Every row gives one point. Each copy is the shape, with its points in the same order, turned, moved and blurred by noise. Say if it was mirrored as well.

Shape:
array([[-0.86, -0.30,  0.09],
       [ 0.21,  0.23,  0.24],
       [ 0.36,  0.05, -0.06],
       [ 0.08,  0.18,  0.10],
       [-0.20,  0.22,  0.01],
       [ 0.30,  0.06,  0.25]])
Copy 1:
array([[ 0.19, -0.78,  0.24],
       [-0.19,  0.22, -0.37],
       [ 0.01,  0.42, -0.14],
       [-0.18,  0.13, -0.18],
       [-0.23, -0.11,  0.02],
       [ 0.03,  0.28, -0.38]])
Copy 1 is: mirrored
Copy 2:
array([[-0.08, -0.94,  0.28],
       [ 0.32,  0.16,  0.13],
       [-0.03,  0.19, -0.06],
       [ 0.07, -0.03, -0.02],
       [ 0.23, -0.27, -0.07],
       [ 0.15,  0.25,  0.23]])
Copy 2 is: mirrored
Copy 3:
array([[-0.05,  0.41, -0.79],
       [-0.26, -0.12,  0.28],
       [-0.03,  0.09,  0.42],
       [-0.11, -0.02,  0.15],
       [-0.03, -0.08, -0.10],
       [-0.34,  0.07,  0.36]])
Copy 3 is: mirrored
Copy 4:
array([[ 0.43,  0.20, -0.71],
       [ 0.13,  0.02,  0.47],
       [-0.19, -0.13,  0.36],
       [ 0.01,  0.12,  0.24],
       [ 0.10,  0.25,  0.04],
       [ 0.14, -0.20,  0.46]])
Copy 4 is: mirrored

Shape:
array([[-0.01,  0.05, -0.13, -0.12, -0.94, -0.04],
       [ 0.05,  0.09, -0.25, -0.15,  0.06,  0.16],
       [ 0.00,  0.03, -0.22, -0.16,  0.22, -0.11],
       [-0.25,  0.07, -0.17,  0.53, -0.07, -0.06],
       [-0.26, -0.18,  0.52, -0.16,  0.01, -0.07],
       [-0.11,  0.00, -0.18, -0.18,  0.22,  0.13],
       [ 0.00, -0.35, -0.21,  0.08,  0.20,  0.14],
       [ 0.04,  0.00,  0.76, -0.02,  0.17, -0.18],
       [-0.03,  0.08, -0.25,  0.03,  0.16, -0.26]])
Copy 1:
array([[-0.89,  0.20, -0.31, -0.04,  0.39, -0.21],
       [-0.15, -0.30,  0.12,  0.05,  0.03, -0.16],
       [-0.07, -0.08,  0.14,  0.18, -0.18, -0.19],
       [-0.45, -0.08,  0.20, -0.07, -0.06,  0.46],
       [ 0.25,  0.36, -0.11, -0.09,  0.26,  0.02],
       [-0.03, -0.14,  0.22,  0.16,  0.02, -0.18],
       [-0.06, -0.08,  0.51, -0.15, -0.08, -0.15],
       [ 0.40,  0.27, -0.34, -0.24,  0.04,  0.06],
       [-0.28, -0.03,  0.17,  0.22, -0.29, -0.03]])
Copy 1 is: only turned
Copy 2:
array([[-0.06,  0.56,  0.38,  0.16, -0.08,  0.68],
       [-0.06,  0.10, -0.15, -0.05, -0.34,  0.08],
       [ 0.12, -0.05, -0.23, -0.08, -0.18, -0.03],
       [ 0.03,  0.00,  0.35, -0.54, -0.14,  0.13],
       [ 0.27,  0.20,  0.40,  0.32, -0.07, -0.33],
       [ 0.11,  0.15, -0.13, -0.06, -0.32, -0.07],
       [-0.01,  0.21, -0.12, -0.38, -0.14, -0.22],
       [ 0.05, -0.11,  0.43,  0.48,  0.08, -0.45],
       [ 0.21, -0.12, -0.09, -0.17, -0.04,  0.12]])
Copy 2 is: only turned
Copy 3:
array([[-0.39, -0.03, -0.47, -0.34,  0.43, -0.55],
       [-0.03,  0.30,  0.17,  0.02,  0.15, -0.08],
       [ 0.07,  0.22,  0.02,  0.18, -0.06,  0.04],
       [-0.13, -0.38,  0.06,  0.08,  0.35,  0.22],
       [ 0.24, -0.38,  0.08, -0.15, -0.28, -0.39],
       [ 0.07,  0.19,  0.22,  0.18, -0.01, -0.12],
       [ 0.36,  0.08,  0.18,  0.21,  0.28, -0.08],
       [ 0.38, -0.34,  0.13, -0.47, -0.43, -0.09],
       [ 0.01,  0.09, -0.07,  0.15,  0.00,  0.19]])
Copy 3 is: only turned
Copy 4:
array([[ 0.09, -0.06,  0.25,  0.16,  0.78, -0.56],
       [ 0.07, -0.07, -0.01, -0.34,  0.11, -0.01],
       [ 0.05,  0.02,  0.14, -0.29, -0.15, -0.04],
       [-0.35, -0.49, -0.02,  0.09,  0.00, -0.22],
       [-0.09,  0.47, -0.20,  0.28, -0.15, -0.23],
       [ 0.16, -0.01, -0.08, -0.29, -0.14, -0.03],
       [ 0.19, -0.20,  0.03,  0.04, -0.15,  0.18],
       [-0.50,  0.60, -0.18,  0.19, -0.07,  0.07],
       [-0.14, -0.10,  0.22, -0.30, -0.16, -0.15]])
Copy 4 is: only turned

Shape:
array([[ 0.18, -0.09, -0.18, -0.14, -0.11, -0.04,  0.03,  0.44],
       [-0.06, -0.08,  0.19, -0.11, -0.33,  0.25, -0.26, -0.04],
       [-0.23,  0.61,  0.68, -0.09,  0.15, -0.12,  0.06, -0.14],
       [-0.04,  0.19,  0.33,  0.04,  0.13, -0.09,  0.06, -0.06],
       [-0.38, -0.22, -0.10, -0.02, -0.11, -0.09,  0.06, -0.16],
       [ 0.17, -0.17,  0.04, -0.08,  0.11,  0.13, -0.16, -0.13],
       [ 0.20,  0.41,  0.10, -0.10,  0.10, -0.19, -0.44, -0.16],
       [ 0.00,  0.17,  0.08, -0.13,  0.07, -0.04,  0.06, -0.16],
       [ 0.17, -0.29, -0.08, -0.18,  0.00, -0.01, -0.07,  0.30],
       [-0.20,  0.08, -0.04,  0.03, -0.09,  0.23,  0.01, -0.08],
       [ 0.11, -0.08,  0.06,  0.56,  0.06,  0.04, -0.04,  0.01],
       [-0.29, -0.18, -0.13,  0.00,  0.10, -0.17, -0.42, -0.04],
       [ 0.17, -0.23, -0.20, -0.17,  0.17,  0.04,  0.00, -0.01],
       [-0.26,  0.00, -0.09,  0.18,  0.09,  0.20, -0.20,  0.06]])
Copy 1:
array([[-0.04,  0.31, -0.21, -0.24,  0.11, -0.17,  0.12,  0.32],
       [ 0.04,  0.25,  0.35, -0.20,  0.14,  0.36, -0.03,  0.06],
       [-0.57, -0.09,  0.01,  0.39, -0.13,  0.44, -0.28, -0.31],
       [-0.13, -0.05, -0.03,  0.23,  0.00,  0.17, -0.12, -0.12],
       [ 0.06,  0.02,  0.21, -0.24,  0.18, -0.14,  0.07, -0.36],
       [ 0.24,  0.23,  0.20,  0.19,  0.08,  0.01,  0.00,  0.06],
       [-0.31,  0.03,  0.32,  0.40, -0.15,  0.11,  0.21,  0.25],
       [-0.11,  0.15,  0.09,  0.15, -0.09,  0.03,  0.08, -0.16],
       [ 0.10,  0.29, -0.05, -0.06,  0.29, -0.16,  0.02,  0.27],
       [ 0.04,  0.11,  0.22, -0.19, -0.16,  0.03, -0.12, -0.11],
       [ 0.36, -0.32, -0.03, -0.01, -0.09,  0.08, -0.04,  0.17],
       [-0.03, -0.12,  0.47, -0.03,  0.26, -0.29,  0.03,  0.06],
       [ 0.21,  0.31,  0.07,  0.09,  0.11, -0.27,  0.09,  0.06],
       [ 0.05, -0.04,  0.29, -0.16, -0.05, -0.10, -0.23,  0.06]])
Copy 1 is: only turned
Copy 2:
array([[ 0.00,  0.28, -0.30, -0.32,  0.28,  0.12,  0.01,  0.18],
       [ 0.33,  0.10,  0.13,  0.11,  0.34, -0.13,  0.08, -0.03],
       [-0.07,  0.20,  0.21,  0.62, -0.31,  0.39, -0.20, -0.25],
       [-0.09,  0.09,  0.07,  0.21, -0.19,  0.12, -0.06, -0.03],
       [ 0.34,  0.09, -0.17, -0.10, -0.23, -0.23,  0.22, -0.11],
       [-0.10, -0.13,  0.05, -0.03,  0.17, -0.10,  0.21,  0.02],
       [-0.05,  0.03,  0.34,  0.10,  0.02,  0.48,  0.31,  0.10],
       [ 0.03, -0.06, -0.05,  0.06, -0.08,  0.19,  0.07, -0.10],
       [-0.09,  0.20, -0.26, -0.23,  0.29, -0.08,  0.17,  0.14],
       [ 0.24,  0.03,  0.08, -0.12,  0.00, -0.04, -0.04, -0.20],
       [-0.06,  0.00,  0.29, -0.23, -0.15, -0.21, -0.15,  0.32],
       [ 0.13,  0.29,  0.12, -0.16, -0.13, -0.13,  0.53, -0.03],
       [-0.13, -0.08, -0.22, -0.24,  0.14, -0.06,  0.27,  0.00],
       [ 0.08,  0.21,  0.23, -0.28, -0.05, -0.15,  0.08, -0.18]])
Copy 2 is: mirrored
Copy 3:
array([[ 0.03,  0.22,  0.11, -0.12,  0.39,  0.09, -0.02,  0.11],
       [-0.16, -0.02,  0.14, -0.21, -0.22, -0.28, -0.12,  0.00],
       [-0.94, -0.10, -0.04,  0.15, -0.05, -0.37,  0.49,  0.15],
       [-0.38, -0.01, -0.11,  0.15, -0.03, -0.19,  0.33,  0.14],
       [ 0.02, -0.03,  0.06, -0.04, -0.17,  0.06,  0.36, -0.35],
       [-0.01, -0.26, -0.14, -0.03, -0.07, -0.04,  0.03,  0.15],
       [-0.49, -0.29, -0.35, -0.01,  0.29, -0.32, -0.01, -0.07],
       [-0.33, -0.20,  0.00,  0.10,  0.10, -0.08,  0.24,  0.00],
       [ 0.14,  0.08,  0.00, -0.22,  0.19,  0.09,  0.02,  0.21],
       [-0.26, -0.01,  0.12,  0.09, -0.16,  0.05,  0.00, -0.15],
       [-0.03,  0.24, -0.33,  0.38, -0.12, -0.10,  0.00,  0.04],
       [-0.07, -0.01, -0.34, -0.30, -0.07,  0.08,  0.17, -0.33],
       [ 0.12, -0.22, -0.06, -0.05,  0.14,  0.21,  0.07,  0.10],
       [-0.25,  0.09, -0.18,  0.02, -0.17,  0.16, -0.04, -0.16]])
Copy 3 is: only turned
Copy 4:
array([[ 0.19, -0.15, -0.20,  0.20, -0.15, -0.23,  0.35, -0.15],
       [-0.20,  0.05,  0.23, -0.05,  0.08,  0.10,  0.37,  0.05],
       [-0.02,  0.80,  0.23,  0.11,  0.31,  0.01, -0.32, -0.15],
       [ 0.00,  0.32,  0.12,  0.10,  0.01, -0.09, -0.20, -0.09],
       [-0.04, -0.12,  0.12, -0.48, -0.14, -0.16, -0.04, -0.04],
       [-0.26, -0.18, -0.03,  0.12,  0.08, -0.02, -0.06,  0.03],
       [ 0.04, -0.04,  0.21,  0.23,  0.45,  0.28, -0.20, -0.23],
       [-0.11,  0.11, -0.01, -0.04,  0.05,  0.00, -0.13, -0.22],
       [ 0.02, -0.27, -0.16,  0.17, -0.01, -0.28,  0.29, -0.01],
       [-0.05,  0.12,  0.00, -0.24, -0.10,  0.19,  0.08, -0.04],
       [ 0.11, -0.08,  0.26,  0.23, -0.44,  0.10, -0.17,  0.17],
       [ 0.10, -0.27,  0.15, -0.28,  0.21, -0.05, -0.08,  0.11],
       [-0.17, -0.28, -0.21,  0.03,  0.00, -0.13, -0.06, -0.07],
       [ 0.14, -0.04,  0.02, -0.13, -0.07,  0.23, -0.01,  0.22]])
Copy 4 is: only turned
